Each row of a before or after table is a point. The points were changed in one or more steps. Then noise was added and the rows were shuffled. The steps act on how far a point lies along the listed directions, d1 being the first. Write out the steps. A step turns or swaps two directions, mirrors them in a line or flattens them onto one, adds a multiple of one to another, or multiplies one. Angles are multiples of 10 degrees, from the lower direction toward the higher: turns from -170 to 170, lines from 10 to 170 but not 90. Use the fewest steps. Two steps may share a direction if one is a turn and the other turns, adds or multiplies; they go together, in the order done. Otherwise the lowest direction goes first.

Directions:
(1): [19.3 17.9 21.5]
(2): [ -7.9  28.5 -16.7]
(3): [-26.8   4.5  20.4]
Before:
[[ 5.3  6.1 -3.8]
 [ 4.1  3.6 -4.0]
 [-3.5  0.1  0.7]
 [-4.2 -1.9  0.6]
 [-7.0 -7.2 -0.6]
 [-1.0 -3.0 -7.2]
 [-2.1 -3.3  2.5]
 [-7.2 -1.3 -0.4]
 [ 3.1  7.5 -3.7]]
After (9 x 3):
[[ 0.4 -1.5 -4.6]
 [ 2.7  3.6 -5.7]
 [ 0.0  2.2  8.2]
 [ 2.1  2.9  8.0]
 [ 0.9  1.1 -4.2]
 [-0.8  1.8  6.0]
 [-4.8  6.2 -1.4]
 [-1.5  2.9 -9.3]
 [ 2.4  1.2 -3.0]]
Steps: turn d1 and d2 by -80 degrees; multiply d3 by -1

Directions:
(1): [ -6.3  18.7  16.5  20.2  25.3 -13.4 -15.3 -30.9]
(2): [-40.0  -9.3 -15.0  12.7  25.1   6.8   8.1  16.4]
(3): [  0.1  31.5 -18.6 -16.0   6.0 -31.5  -6.6  20.4]
(4): [ 12.5 -16.3  19.4 -29.3  35.4   2.4  -7.8  10.5]
Before (8 x 8):
[[ 5.3  5.4 -1.9 -8.5 -4.8 -7.6 -1.5  9.6]
 [-2.3  0.8  0.2  4.1 -1.8  2.1  1.6  0.4]
 [-1.2 -0.1  1.1  6.3 -0.8  3.4  1.5 -4.5]
 [ 0.7 -2.2 -0.1 -1.4 -5.7  1.0  1.7  3.4]
 [-3.6 -5.1  1.7  0.4 14.6  2.7  0.1  0.2]
 [ 6.0 -1.0  1.7 -9.5 -1.9 -3.8  0.2  5.8]
 [-1.0 -1.8  5.5  3.3  5.6 -0.1  1.8 -6.0]
 [-0.7 -4.1  2.8  3.9  1.8  3.9  1.2 -5.0]]
After:
[[ 1.8  4.1  2.7 -1.3  4.9 -7.1 -0.2 -3.1]
 [-6.8 -5.3 -1.2  1.4  0.3  1.8  3.7  3.7]
 [-8.5 -9.4  0.4  5.8 -1.5  7.4  4.2  4.0]
 [-1.9 -0.8 -1.0 -0.4 -4.5  0.0  2.1  4.6]
 [ 9.2  2.9  4.8  0.1  2.3 -3.2 -3.5 -8.3]
 [ 1.6  1.6  1.1  0.0 -2.1  1.3  0.1  1.8]
 [ 4.0  5.8 -1.1 -2.2  2.0 -5.2 -1.4 -0.6]
 [ 2.9  5.3 -0.5 -1.2  1.4 -3.4 -0.8  0.1]]
Steps: flatten d1 and d4 onto the line at 20 degrees; turn d2 and d3 by -160 degrees
